Each point is reached from the start by the listed moves, each made once or not at all, plus a little noise. Say if it took an odd or an even number of moves. Then give how often each move was made.

Moves:
(1): 1.90	-0.69
(2): 1.22	1.99
Start: 0.53	0.07
Points:
1.66	2.15 => odd (0, 1)
3.81	1.33 => even (1, 1)

Moves:
(1): 4.02	0.24	-0.49	-0.39	1.48	-1.16
(2): -0.45	3.09	-0.28	-0.22	-0.03	0.18
(3): 0.39	0.59	3.44	-0.20	-1.30	-0.63
(4): 0.57	0.50	0.53	4.96	0.46	0.13
(5): -1.18	-0.33	1.41	-0.62	3.22	0.47
(6): 1.03	0.48	0.31	-0.65	-0.20	3.24
Start: -1.42	-0.36	0.02	-0.06	-0.80	-0.98
Points:
2.43	3.60	4.39	-2.13	2.39	1.09 => odd (1, 1, 1, 0, 1, 1)
-0.47	0.14	0.30	-0.59	-1.01	2.30 => odd (0, 0, 0, 0, 0, 1)
2.06	0.15	1.40	3.96	4.42	-1.50 => odd (1, 0, 0, 1, 1, 0)

Moves:
(1): 4.54	0.14	0.11	-1.63	-1.24	-0.59	0.66	-0.73	-0.98	1.76	-1.32	-1.70
(2): 0.11	5.16	-1.24	0.79	0.99	-0.07	1.62	0.66	0.52	0.71	0.30	-0.64
(3): -0.73	-0.62	4.76	2.85	-0.85	0.07	1.49	1.11	-2.82	0.59	0.79	-0.90
(4): 1.14	-0.65	-0.61	4.74	0.55	1.13	1.60	-1.01	1.23	0.12	-0.39	-2.03
(5): 1.19	-0.03	0.72	0.39	4.02	-0.22	-1.26	0.03	-1.26	0.48	-0.46	0.73
(6): 0.03	-0.67	-0.95	-0.80	-0.25	5.19	0.93	-0.52	0.90	1.48	-1.48	1.29
(7): -1.09	-1.04	-1.68	-0.36	1.02	-0.30	3.77	0.33	-0.42	-0.58	-0.01	-0.50
(8): 0.34	-0.41	-0.75	-0.08	-0.63	-0.67	-0.86	2.63	-0.40	-0.57	-0.55	0.72
(9): 0.08	-1.36	2.02	-0.78	1.28	0.66	-0.06	0.85	3.92	0.61	-1.04	-0.62
Start: -1.14	-0.32	0.44	-1.26	-1.72	1.17	-0.82	0.06	-1.35	-0.89	0.50	1.39
Points:
-1.11	-2.70	-2.83	2.23	-0.36	7.33	5.37	-1.12	0.28	0.08	-1.29	0.18 => odd (0, 0, 0, 1, 0, 1, 1, 0, 0)
1.17	-2.17	2.54	2.96	4.13	2.78	-0.49	-0.14	2.44	0.23	-1.48	-0.43 => odd (0, 0, 0, 1, 1, 0, 0, 0, 1)
-1.82	-2.28	7.02	0.77	-1.14	2.04	0.61	2.10	-0.31	0.27	0.26	-0.14 => even (0, 0, 1, 0, 0, 0, 0, 0, 1)
-2.16	3.87	-2.43	-0.66	0.36	0.90	4.52	0.95	-1.12	-0.76	0.79	0.19 => even (0, 1, 0, 0, 0, 0, 1, 0, 0)

Moves:
(1): 3.51	0.29	-0.25	0.64	-0.01	-0.58	-0.37	-0.10	1.27	-0.74	-0.43	-0.65	-0.32	-0.40	0.09
(2): 0.41	4.47	0.96	0.07	-0.38	0.40	-0.05	-0.09	0.67	-0.23	-1.10	-0.25	-0.07	-0.63	-0.74
(3): 0.57	-0.42	4.12	0.01	-0.06	1.22	0.05	0.42	-0.32	-0.21	-0.61	0.88	-0.64	-1.04	-0.80
(4): -0.55	0.33	0.55	3.55	0.45	0.70	-0.21	0.07	0.66	-0.57	-0.76	-0.48	-1.29	0.77	0.17
(5): -0.01	0.38	-0.42	-0.38	3.20	0.92	-0.79	1.44	0.58	-0.27	-1.13	-0.25	-0.67	-0.90	-0.51
(6): 0.46	-0.28	-0.68	-0.08	-0.34	2.22	-0.16	-0.23	-0.18	-1.13	0.00	0.37	0.56	0.20	0.23
(7): 0.81	0.26	-0.24	-0.37	-0.32	0.05	3.19	2.00	-0.31	-0.43	-0.55	-0.08	0.23	0.77	-0.08
(8): 0.95	0.24	0.12	0.32	-1.25	0.93	-1.17	3.48	-0.12	2.06	-0.03	0.22	0.45	-0.07	0.92
(9): 0.10	0.32	-0.09	0.13	-0.38	0.26	0.87	-0.51	2.78	0.74	0.47	0.25	0.54	-0.04	0.40
(10): 0.70	-0.09	-0.59	-0.26	0.01	0.67	0.59	-1.09	-0.28	1.92	-1.27	0.01	-0.55	0.08	0.12
(11): 0.30	0.91	1.15	-0.07	0.87	0.17	1.14	-0.88	-0.97	1.06	4.25	-0.30	-0.21	0.97	-0.15
(12): 0.70	-0.14	-0.67	0.51	-0.01	-0.51	0.06	0.33	0.01	-0.29	0.56	2.45	-0.32	0.61	-0.03
(13): 0.87	-0.36	-0.12	1.16	0.97	-0.38	0.37	0.37	-0.72	0.10	-0.64	1.10	2.85	-0.27	0.43
(14): -0.27	0.50	0.83	-0.58	0.26	-0.12	-0.47	-0.56	0.53	0.10	0.15	-0.29	0.13	2.31	-0.04
Start: -0.40	1.32	-1.44	0.13	0.48	-0.99	-0.15	-0.32	-2.29	1.70	1.76	-3.13	1.03	-1.49	-0.28
Points:
1.03	6.41	-1.20	5.14	4.37	0.46	0.03	1.39	1.56	1.20	-0.88	-0.44	2.12	-1.84	-0.56 => even (0, 1, 0, 1, 1, 0, 0, 0, 1, 0, 0, 1, 1, 0)
0.45	7.38	0.17	3.78	4.45	0.61	-0.07	0.55	-1.31	1.35	3.58	-1.90	-1.62	-0.72	-1.63 => odd (0, 1, 0, 1, 1, 0, 0, 0, 0, 0, 1, 1, 0, 0)
4.56	1.23	-2.42	1.73	1.36	-1.28	0.45	-1.06	-1.87	2.97	-0.66	-2.63	3.01	-1.92	0.36 => odd (1, 0, 0, 0, 0, 0, 0, 0, 0, 1, 0, 0, 1, 0)
2.09	2.54	2.38	-0.15	3.85	1.06	4.27	2.49	-0.46	2.25	4.65	-0.18	-0.08	-1.13	-1.58 => even (0, 0, 1, 0, 1, 0, 1, 0, 1, 0, 1, 1, 0, 0)
5.32	6.58	0.03	5.81	0.62	-0.63	-1.98	3.19	0.16	2.23	-0.51	-0.93	2.44	0.94	0.55 => odd (1, 1, 0, 1, 0, 0, 0, 1, 0, 0, 0, 1, 1, 1)
5.35	2.62	2.18	3.33	4.26	4.47	3.20	1.13	-1.82	1.42	1.26	-3.64	-1.88	-1.06	-1.32 => even (1, 0, 1, 1, 1, 1, 1, 0, 0, 1, 1, 0, 0, 0)
1.93	7.10	4.42	-0.82	0.04	3.22	4.35	-0.15	-0.02	1.48	4.36	-2.53	1.57	0.96	-1.49 => odd (0, 1, 1, 0, 0, 1, 1, 0, 1, 0, 1, 0, 0, 1)
5.10	6.23	-1.67	1.41	4.24	0.13	-0.45	0.22	-0.53	2.42	-2.84	-3.24	2.25	-3.62	-0.86 => odd (1, 1, 0, 0, 1, 0, 0, 0, 0, 1, 0, 0, 1, 0)
